Every row gives one point. The last column is the point's height on a tilted bowl or saddle (a function of degree 2), plus a little noise. Along how many of its main directions does it bend up, bend down or stay straight?
In the rows, 128 means zero.

Points, 12 rows:
[[158 112 143]
 [163 121 143]
 [187 100 175]
 [171 118 150]
 [146  79 147]
 [156 109 142]
 [108 129 143]
 [121  77 150]
 [ 62 112 214]
 [137 154 125]
 [168  93 156]
 [174 136 148]]
Directions: 1 up, 0 down, 1 straight

Points (15 x 4):
[[163 144 121 114]
 [178 114 141 104]
 [161  99 151 102]
 [ 87 143 164 130]
 [ 89  90 115 109]
 [184  87 168  83]
 [151 146 133 118]
 [ 83 138  84 125]
 [ 80 200 167 215]
 [117  88 169  79]
 [122 100 156  98]
 [ 87 114 170  96]
 [155 124 129 117]
 [130 109 104 133]
 [129 192 109 141]]
Directions: 1 up, 2 down, 0 straight

Points:
[[153  96 172  96 158]
 [159 161 118 134 136]
 [118  51 138 152 168]
 [ 95 174 175 156 165]
 [119 105 116 155 139]
 [132 129 124 160 136]
 [152  65 146 127 153]
 [ 92  82 159 125 164]
 [176 171 128  95 148]
 [148 107  89  69 156]
 [139  86 152 199 184]
 [130  98 174 165 168]
 [121 155 147 109 134]
 [102 151 111  94 138]
 [ 98 142 134 202 174]
 [137 137  80 143 145]
 [142 122 151  62 157]
 [141 115  94 140 137]
 [150 127 105 152 137]
 [125 142 131 128 128]
 [116  49 155  59 196]
 [ 91  92 188 150 192]
 [ 59  68 131 131 179]
 [155  86 129 123 138]
 [ 71 133 126 170 160]
 [130 151 131 126 128]]
Directions: 4 up, 0 down, 0 straight

Points, 46 rows:
[[136 141 167 104  81 147  99]
 [129  75 153 156 124 117 156]
 [111 108 102 103 134 197 120]
 [175 107 121 137 123 108 126]
 [161 129 127 100  91 149  88]
 [151 147 130 137 109 127 107]
 [143  46 143 119 153 111 156]
 [164 142 161 150 153  85 128]
 [147  77 141 123 123 111 144]
 [215 161 170  93 130 134  82]
 [132 152 105  69 122 168  80]
 [167 105 122 114 115 106 125]
 [203 126 134 141 195 174  64]
 [115 181 188 136 104 137 120]
 [151 156  85 141  76  97 161]
 [ 99  74 154 124 110 118 140]
 [187 126 137 177 132 106 135]
 [165  84  87 159 130 169 143]
 [152 126 133  99  73 160  88]
 [119 185 144 164 155 178  60]
 [115 118 176  92 138 161  92]
 [122 179 106 139 177 110 108]
 [150 123 122 133 136  88 124]
 [124  73 118 101 122 126 143]
 [158 172  63 167 107  64 213]
 [187 104 193 157 137  87 173]
 [113 111 129 153 181 116  96]
 [117  85 131 107 148  57 110]
 [152 157 102 138 126  98 125]
 [ 90  71 103 141 159 130 141]
 [130 165  74 125  92 175  84]
 [176 102 137  89 139 120 120]
 [146 137 211 110 174 145  91]
 [111 133 115 158 141 133 121]
 [124 121 126 153 187 157  86]
 [ 58 154 181 151  96 163 128]
 [189 119 106 166 124 130 111]
 [103 181 178 189 215 142  68]
 [184 164 133  75  76 117  88]
 [156 188 166 124 163 110  99]
 [160 133 161 117 100 161  83]
 [ 96  91 128 158 164 163 122]
 [184 136  99 111 164 109  90]
 [152 123 156 159 121 145 111]
 [151  93 102 144 155 103 128]
 [153  97  63  79 142 144 141]]
Directions: 3 up, 1 down, 2 straight

Points:
[[150 125 134 109 125 191 147 117 154]
 [ 91 129 169 149 199 109 151 102 109]
 [167 150 140 130 162 137 174 117 129]
 [119 122 114 127 129 116 205 178 152]
 [146 116  90  83 119 192  89 128 118]
 [ 99  70  83  88 109  83 166 145 181]
 [ 97  76 153 136 134 142 174  80 171]
 [ 96 126 122 174 146  89 152  79 149]
 [115 187 116 157  81 191 124 177 156]
 [145  87 149 177 182 129  96 179  85]
 [162 159  95 192  87 120 153 179 130]
 [ 34 157 117 127 133 150 150 140 163]
 [160 176 175  85  98 167 169 115 175]
 [ 84  95 104 130 134 148 119 122 114]
 [116 191 129 109  88 142 101 114 155]
 [ 95 108 133 130 182  64 119 171 149]
 [181 139 114 142 104 104 118 100 160]
 [193 153 129  95 167 146 131 135 147]
 [ 92 145 169 141 165 126 117  63 139]
 [187 152 128 105 192  96  71 116 148]
 [164  64  90  65 148 114 120 137 161]
 [132 106 130 124  74 115 126 136 147]
 [169 155 149 124 141  86  93 127 176]
 [113 105 102 108 116 128 133 125 135]
 [129 112 147 111 125 124 124 109 155]
 [185 174 163 136 112  90 122 134 190]
 [ 74 111  98 141 148 176 141 135 110]
 [117  70 114  98 156 103 127 119 164]
 [144 130 170 176 128 165 129 130 129]
 [172 149 118  82  98  95 113 113 154]
 [126 143 128 141 110 162 125 130 124]
 [131 107 158 220 148 123 129 147  75]
 [138 105 143  74 158 145 181  78 172]
 [168 141 127 133 133 146 100  99 140]
 [144 132 109 122  52 162 141 186 139]
 [138 164  36 134 102 201  96  95 134]
 [138 122 147 136 106 162 155  69 148]
 [138 113 128 168 170 125 122  66 138]
 [ 96 161 112  91 126 135 112  80 143]
 [ 96 141 160 163 132  71  84 157 189]
 [100  93 192 179  86 137 157 169 157]
 [102 178 150 172 199 122  98 123 109]
 [155 111 150 170 147 115 154 140 119]
 [ 95 154 136 143  75  76 168 124 177]
 [155 133 167 144 232 134 103 106  96]
 [130 141 102 132 166 127 137 118 122]
 [ 85 100 143 100 105  80  98 176 208]
 [184  83 115  90 120  97 141 136 168]
 [ 85 149 150  67 122 101  93  81 194]
 [166  95 128 108 192 100 117 172 136]
 [122 156  67 147 110  65 152 151 161]
 [112 243 151 120 116 121 115  88 182]
 [ 91  97  98 125  99 122 129 165 120]
 [174 116 137 105 138  28 123 151 197]
 [127 141 148 138 114 109  70 134 169]
 [ 86 132 131 131 157 211 100 111 107]
 [138 106 145  86 121 139 150  90 166]
 [126 127 219 126 144 148 153  64 173]
 [134 117 130 144  50 159 173 172 144]
 [146 183 101 167 151 132 109 152 137]
 [ 97 121  82 145  56 121 132 140 107]
 [119  58 122  65 130 177  64 109 153]
 [112 100 144 132 129 149 171 132 144]
 [170 120  44 144  81 117 114  89 157]
 [173 145 166 100 139 137 139  95 154]
 [139 146 125 119 137  98 127 137 144]
 [ 98 113  92 166 123 126 118 141  94]
 [119 120 148 147 157 171 103 135 111]
 [145  67 148 134 180 128  53 102 157]
 [114 157 161  99  94 181 177 122 174]
 [135 172 175 176 107 125 140 104 152]]
Directions: 4 up, 2 down, 2 straight

Points:
[[125 168 143 167 100 135  92 154 120]
 [113  69 132  62 111  86 116  42 115]
 [159 104 146 151 112  92 116 118  91]
 [131 141  82  97 123 149  81 157 138]
 [178 154 114 152 104 122 146 126 108]
 [135 121 127 129 135  56 125 141  94]
 [ 58  78 106  98 177 136  71 136 120]
 [143 137 111 150 177 102 155 115  89]
 [132  90 116 139 107  73 152 117  75]
 [105  73  82  82 156 183 131 161  87]
 [107 130 140 135 117 174 139 149 128]
 [ 90 179 101 103 133  97 143 140 103]
 [110 134  94 122 122 139 113 128 117]
 [120  46 142 170  83 155 139 118 104]
 [ 98  84 109 184 163  60  74 143  54]
 [ 87 124 134 113 135 118 161 130 111]
 [137 174 130  76 129 159 176  96  68]
 [146 152  71 249 127 146 103 101  21]
 [124 167 133 106 141 108 127 120 116]
 [ 98  94 136 136 135 124 178 106 109]
 [ 86 195 117 176 153 110 144 142  79]
 [ 88 142 133 123 124 184  85 124 126]
 [ 53 161 118  98 104 109 126 139 109]
 [191  95 117 123 104  96  58 163 111]
 [105 130 126 122 159  86  88 119 134]
 [190 182 107 105 114 173 104  80 104]
 [105 106 141 113 146 158 133 114 120]
 [181 112 173 155 148  98 144 148  82]
 [121 206 136 159 150 171 118 121  90]
 [110 132 133 167 132 165 112  72 104]
 [104 134 127 159 157 129 123 118 105]
 [ 98  70 170 182  95 131 142 108 107]
 [126 145 201 108 155 111 108 155 113]
 [132 186 130  90 115  89 162  96  82]
 [121 115 131  73 169 155 174 172 103]
 [106  66 137 136 112 161  73 123  99]
 [121 100  99 163 134 107 107 195  95]
 [106 165 134 112 108 111 104 175 129]
 [104 152  82 212  98 101  92 134  60]
 [130 126  79 141 118 139 129 159 117]
 [130 158 169 170 156  81 201 146  81]
 [149 135 101  95 166  99  95 123 131]
 [137 139 126 126 124 128 169 123 106]
 [ 94 147 119 167 138 128 119  68  95]
 [123 110 114  98 131 119 133 118 110]
 [164  78 128 130 135  69 108 133  77]
 [ 69 182 116 105 103  62  82  76 170]
 [115 172 122 134 195 144 124 148 107]
 [157 103  83 151 171 115 163 108  78]
 [118 138 143 130 101 164 117 134 134]
 [114 100 114 137 116 119  90 173 105]
 [ 87 123 107  97 118 143 193  71  77]
 [139 211 153 139 171 119 123 126  87]
 [106 169 178 120 155 170 140 174 110]
 [143 123 196 147 139 118 167 132 114]
 [119  45  98 105  76 133 146 180  94]
 [153 111 125 110 132 140 109 141 115]
 [ 87 105  36 152 121 167 127 142  74]
 [125 169 136 145 104 174  93 169 129]
 [133 146 154 198  36 119 109 148 121]
 [129 177 109 131 149 127 135 158 112]
 [132 135 134 115 114 129 153  75 104]
 [149 152 166 134 115 122 128 130 118]
 [ 94 189 168  89 138 125 123 110 124]
 [129 121 168 152  92 127  86 153 120]
 [166 128 156 151 101 119 130 134 114]
 [146 201 201 122  93 134 145  61 120]
 [128 101 136  99 128 123 139 187 115]
 [ 81 103 100 143 115 158 100 158  97]]
Directions: 3 up, 5 down, 0 straight

Points (63 x 9):
[[113 152 165 131  80  94 137 137 170]
 [132  96 161 168 136 141 167 137 172]
 [113  69 115 137 176  36 143 109 149]
 [105 164 104 109  95 107  91 106 142]
 [142 132 123 151  95  66 113  92 152]
 [ 77 137 125 191 144 127 126 100 142]
 [110 203 142  96 106 147  71 119 131]
 [202 144 155 142 136 118 186 116 153]
 [ 81  40 121  94  68 144 125  76 200]
 [129 188 174 152  77 116 201 170 198]
 [130 133 131  81 103  72  88 145 163]
 [132 142 118  95 180 133  75 126 147]
 [137 139 122 142 155 102 186 126 139]
 [134 159 132 151 133 138 106  93 118]
 [101  90 192  92 133  91 171 115 183]
 [160  27  89 127 144 104 138 150 162]
 [ 92 125 157  78 140  93 116 138 164]
 [ 99 139 139  58 104  53 148 178 206]
 [ 87  94 157 145 187 123 122  92 152]
 [215  87 137 142 163 102 172 149 160]
 [117 170  90 111 105 117 120 111 139]
 [139 164 145 154 126 136 161  97 121]
 [151  94 162 178  99 137 123 169 184]
 [144  98 107 184 132 175 141 119 154]
 [127 125 137  62 110 114 158  63 152]
 [153 179 131 146 135 153  92 164 147]
 [150 137 121 103  87 125 144 154 156]
 [109 112  61 131 126  84 124  76 164]
 [156 139 128 162  77  57 128 142 180]
 [119  98  90 126 131 128  87 114 149]
 [ 98 137 113 146 119 151 220 131 155]
 [166 144 158 104 162 152  88 131 136]
 [158  87 132  96  74 152  84 105 123]
 [ 93 133 137 150 128 110  96  81 131]
 [148 148  75 167 218 133  86 128 159]
 [126 133 126 137  88 111 104  71 131]
 [ 96 111 137 175 127 126 119 187 183]
 [ 63 128 103 188 148 164 135 117 159]
 [157 124  89 118 125 152 141 134 134]
 [163 133 131 104 126  99  78  89 132]
 [162 163  95  95 154 156 177 168 137]
 [127 125 137  98 147 132 129 118 139]
 [168  29 125  97  55 137 149 126 173]
 [184 112 111 153 146 143 138  59 135]
 [118 109  74 124 133 223 102 100 126]
 [112 149 122 174 114  86 116 127 150]
 [100 131 122 107 116 116 101 153 160]
 [141 116 133 134 129 137  72 172 154]
 [ 76 169 114 115  84 150  84  97 129]
 [165  95 106 153 105 123  97 180 154]
 [105  82  84 101 153 115 114 140 169]
 [ 75 171 146 177 112 178 125 138 152]
 [134 108  65 156 120 128 133 138 158]
 [128  46 174  76  80  77 108 173 184]
 [ 78  91 116 127 137 163 119 135 172]
 [163 130 175 134 123  89  92 110 145]
 [ 80 104 129  98 121 138 154 112 167]
 [173 136 156  83 144 137 112 127 136]
 [ 87  69 145 107 147 140  45  77 165]
 [166 104 115 198 157 108 146 148 165]
 [155 174 116 136 123 111 118 166 153]
 [141  94 126 101 105 144 192 138 168]
 [138 150 175 112 172  84  65 142 150]]
Directions: 5 up, 2 down, 1 straight

Points (61 x 9):
[[145 152 128 125 140 153 149 153  97]
 [125 145 124  87 167 132 150 130 111]
 [107 136 139 135 127 167 146 127 118]
 [126 108 118  98 131 135 136 158 120]
 [141 110 111 108  82 183 130 141 108]
 [134 124 113 110 120  15 155  85 103]
 [138 203 112 124 113 111 150 147  99]
 [116 134 138 125 160  75 173 125 104]
 [ 83 101  72 106  93 125  74 104 175]
 [132 121 127  99  96 109 146 161 125]
 [116 167 130 180 161 175 107 130  58]
 [124 166 185 114 200 133 114 145  93]
 [110  96 154 147 116 135 101 139 171]
 [150 144 114 119 124 112 119 101 135]
 [140  67 121 138  97 120 130 108 154]
 [106 139 135  87 163 119 155 138 110]
 [171 128 111 119 122 122 154 112 108]
 [ 80 147 162 120 152 138 150 146 116]
 [ 77 116  89 109  99 111  79 111 167]
 [ 78 109 102 127 107 138 134  81 178]
 [143 139 136 118  86 109 104 102 182]
 [161 123  86  55 130  90 168 140  74]
 [100 159 175 157 171 137 112 113  79]
 [ 90 132  74 122  87 109  91 132 169]
 [152  92 158 157 128 152 150  86 149]
 [133 153 134 128  84 101 155 187 134]
 [171 129 102 139 127 107 156 106  97]
 [140 129 112 104 142 159 138 155 111]
 [160 145 184 111 127 122 114 121 165]
 [ 74 137 138 148 120 137 138 117 144]
 [134 152 103 163 164  99 110 155 103]
 [153 125 115 149 152 106 109 171 122]
 [ 98 132 128 115 104 149 109 127 143]
 [115 132 127 141 203 101 120 168  91]
 [187 112 120 157  81 141 125  84 130]
 [249 150  98 134  69 178 141 106   8]
 [132 133 135  90 163 129  70 151 141]
 [108 178 190 157 105 146 105 137 154]
 [163 111 137 111 119 159 145 109 140]
 [ 67 106 124 141 160  80 144 160 122]
 [121 128 141 105 131  99 160 126 132]
 [108 161 152 138 147 128 176  78 140]
 [105 133  92 113 153 131 131 146 103]
 [ 84 130 162 152 167 113 105 122 104]
 [ 51 146 144  43  86 142 128 145 108]
 [105 138 177 149 173 136 144 133 105]
 [ 94  68  95 144 163 116 168 195 162]
 [132 105 163 124  98 151 158 152 150]
 [138 140 145 125 131 127 130 171 132]
 [143 132 111 120 104 131 121 125 132]
 [120 145 156 108 118 100  75 119 182]
 [ 81 171 145 131 145 139 153 170  96]
 [134  68 143 109 129 116 119 195 167]
 [131 110 116 121 113 102 150 131 123]
 [119  88 123  78 137 152 128  74 165]
 [112 109  82 116  92 147  94 103 169]
 [136 124 133 113 125 138 102 141 140]
 [121 103  90 128 119 164  99 133 145]
 [ 95 103 113 136  91 168 138 120 150]
 [102 178 106 136 127 121 162 153  91]
 [ 62  75 132 139 146 116 122 124 142]]
Directions: 4 up, 3 down, 1 straight

Points:
[[ 62 144 206 132  81 123 147 113  83]
 [102 144  57 183 123 107 168 163  90]
 [ 94  81 101  95 171 137 185 104  70]
 [108 119 149 131  96  87 157 130 124]
 [144 102 185 150 151 120 111 182  89]
 [127 154 176 134 151 181 139 115 128]
 [171 146 141 155 141 166 128 159 169]
 [116  94 103 107 130 113 127 135 114]
 [123 146 148 141  63 172 109  63 114]
 [144 130 117 136 118 113 156 114 149]
 [129 112 117 129  89  99 130 177 107]
 [ 70 132 191 156 160 138 128 120  73]
 [134 171 117 150 162 118 140  93 122]
 [ 79 131 173 134 131 116  77 184 102]
 [114 112 136 129 124 134 141 133 135]
 [101  97 126 131 150 111  68 141  86]
 [101 157 129 150 168 205 221 163  53]
 [132 122  89 121  81 155 133  89 141]
 [ 96 205 140 112 155 123 122  84 126]
 [172  26 148 149 153 169 138 158 150]
 [ 95 129  99 140 140 172 171 171 103]
 [142 203 143 135  94 153 163 123 171]
 [138  89 115 154 128 110  79 133  95]
 [147  89 122 117 122 138  86 132 109]
 [191  68 117 167 151 162 169 124 194]
 [144 129 131  80 129 148 126 132 140]
 [ 24 192  94 114 157 161 158 141 120]
 [123 177 116 154 200 111 102 108  72]
 [129 146  78 107 151 140 131 151 109]
 [108 142 104 125 110 116 159 122 141]
 [172 141 136  56 132 135 217  94 186]
 [101 135 125 149 124 119 124 136 137]
 [115 113 113 113 156 102 152  84 106]
 [ 89 117 185 182 109 136 133 151  90]
 [ 81 120 151  98 185 124 147 174  88]
 [161  90 103  81 129 174 143 126 149]
 [158  80 122 178 118 102 154 134 140]
 [174  80 131 138 109 146 147 135 172]
 [102 147 147 152 160 154 197 176  99]
 [156 134  19 143 123 130 160 130  49]
 [ 94 145  85 125  99 116 138 113 141]
 [104 151 157 155 178 119 156 108 109]
 [122 164 111 118 120 156  92 189 143]
 [128 106 191 137 139  83 181 122 105]
 [ 99 130  96 148 182 163 122 119  73]
 [212 153 178 174 138 140 161 172 215]
 [149 151 177  60 139 144 154 129 151]
 [178 120 129 180 172 156 112 134 139]
 [ 99 167  78 152  73 109 166 182 101]
 [123 125 121 146 153 115  93 185 112]
 [148 117 146 137 149 153 145 113 148]
 [109 156 104 128 104  88 147 144 137]
 [ 80 120 144  85 113 131 178 123 131]
 [109  84 178 121  77 102 171 121 101]
 [125 147 172 152  80 171 166  56 143]
 [129 148 134 108 152 183 150 186 140]
 [152  77  96 134 115 113 129 116 123]
 [101 174  44  97 110 179 121 192 111]
 [164 120 101 173 105 133 135  94 154]
 [101 133 140 183  77 125 144 166 113]
 [141 111  98 145  91 195 148 208 125]
 [136  65 126 124 154  71 139  68  76]
 [157 115  94  72 158 146 129 167  99]
 [131 109  96  87 154 122 130 117  97]
 [150 145  84 139 159 109 100 115  84]
 [156 133  90 143  53 131 129 136 128]
 [168 164 208  88 180 145  93 159  81]
 [132 112 197  74 112 143 120 113 104]
 [101 134 121  91 127 134 173 117 138]
 [ 64  97 130 107  61  48 181 108 111]
 [118 168  69 146 104 170 104 142 118]
 [123 160 110 175  80  85 172 181  99]
 [180 118 120 131 121 106 119 135 128]
 [ 67  89 121 114 142 175 155 151  99]]
Directions: 1 up, 4 down, 3 straight

Points (69 x 9):
[[119 101 120 152 124 163 143 113  96]
 [122 100 115 166  92 125 147  57 136]
 [146 175 154  75 179 141 153 126 167]
 [202 113 173 108 114 145 122 120  89]
 [162 111 156 114 173 157 104 146 121]
 [105  90 149 100 136  76 180  98 144]
 [103 106 175 194  76 103 116  61 167]
 [135 149  88 122 145 117 156 131 146]
 [133  78 143 140 136 144  89 140 127]
 [157 125 131 110 137 110  83 186 185]
 [119 132 156 132 130 171  88 103 123]
 [118 160 106 161 159 151  86 146 155]
 [105 120  87 134 144 118  79 109 135]
 [ 62 128 128 156 104 111  98 158 151]
 [170 102  97 109 117 155  95 102  99]
 [113 142 117 167 138  87  77  88 137]
 [111 122 131 118 151 161 120  79 109]
 [150 160 136 180 107 148 154 156 169]
 [ 72 130  86  74 137 168  68 136 144]
 [136 126  86 173 140 140 120 124 132]
 [163  78 117 123  77  83 130 162 124]
 [155 137 192 165 162 140 142 116 116]
 [150  93  91 136 214 156 144  77 150]
 [158 131 133 174 129  77 151 139 175]
 [115  39 184 133 111 128 120 168 123]
 [ 99 118 126 132 133 151  88 145 141]
 [130 117 135 105 160  87 169 218 172]
 [126  79 216 156  97 109 129 119 119]
 [ 77  86  98 169 162 123  65 160 153]
 [201 137 147 105 136 153 131 118 112]
 [190  84  54 100 136 128 131  90  99]
 [127 105 114 139 137 163  99 210 180]
 [140 107 163 102  67 112 138 125 133]
 [175 143  91  86 138 141 114 158 141]
 [127 130 184  80 162  91  96 153 180]
 [116 139 100 157 105  98 115 139 142]
 [143 148 114  97 134 128 141 106 139]
 [ 74 146  68 151 166 136 145  97  87]
 [ 66 116 187 156 137 129 152 169  94]
 [103 106 149 130 133 136 110 153 139]
 [197 142  75  84 154 131 141 142 142]
 [152 139 163 138 156 139 130 125 136]
 [161 148  90 125 112 112 139  59 136]
 [165 176 128 136 108 123 151 141 162]
 [124  91 114  99  74 102  82 157 159]
 [151 114 145 146 200 117 127  85 168]
 [141 143 145 180 153 128 157 119 154]
 [130 128 154 129 113 117 161 152 126]
 [114 157 125  64  91 124 133  61 157]
 [ 90  91 153 125 186  82  58  72 179]
 [168 133  80 150 100 160 126 132 111]
 [151 145 157  60 139 139 113 139 147]
 [ 91 157 173  79  94 146  54  95 240]
 [108 109 133  77  38 130 103  57 200]
 [111  87 138  94 151 112 108 127 157]
 [102 171 127  97  56 118 178 113 100]
 [129 105 148 114  57 115 131  71 166]
 [158  98 148 136 150 167  59 112  96]
 [117  48 132  79 138 137 129 152 116]
 [ 85 134 169 109 202  94  96  90 198]
 [ 66 130 159 123  84 151 160 130 105]
 [138 140  71 176 123  85 129  58 133]
 [ 89 108 179 131 166 169 147 142  56]
 [118 138 141 139 149 105  81 103 158]
 [ 42 117  71 118  97 115 116 197 121]
 [192 111 100 170 163 142 125 129 156]
 [121 110 181 110  86 101 147 117 135]
 [110 122 104  83  61 130 151  27 143]
 [148 151 114  63 124 105 120 116 152]]
Directions: 4 up, 4 down, 0 straight
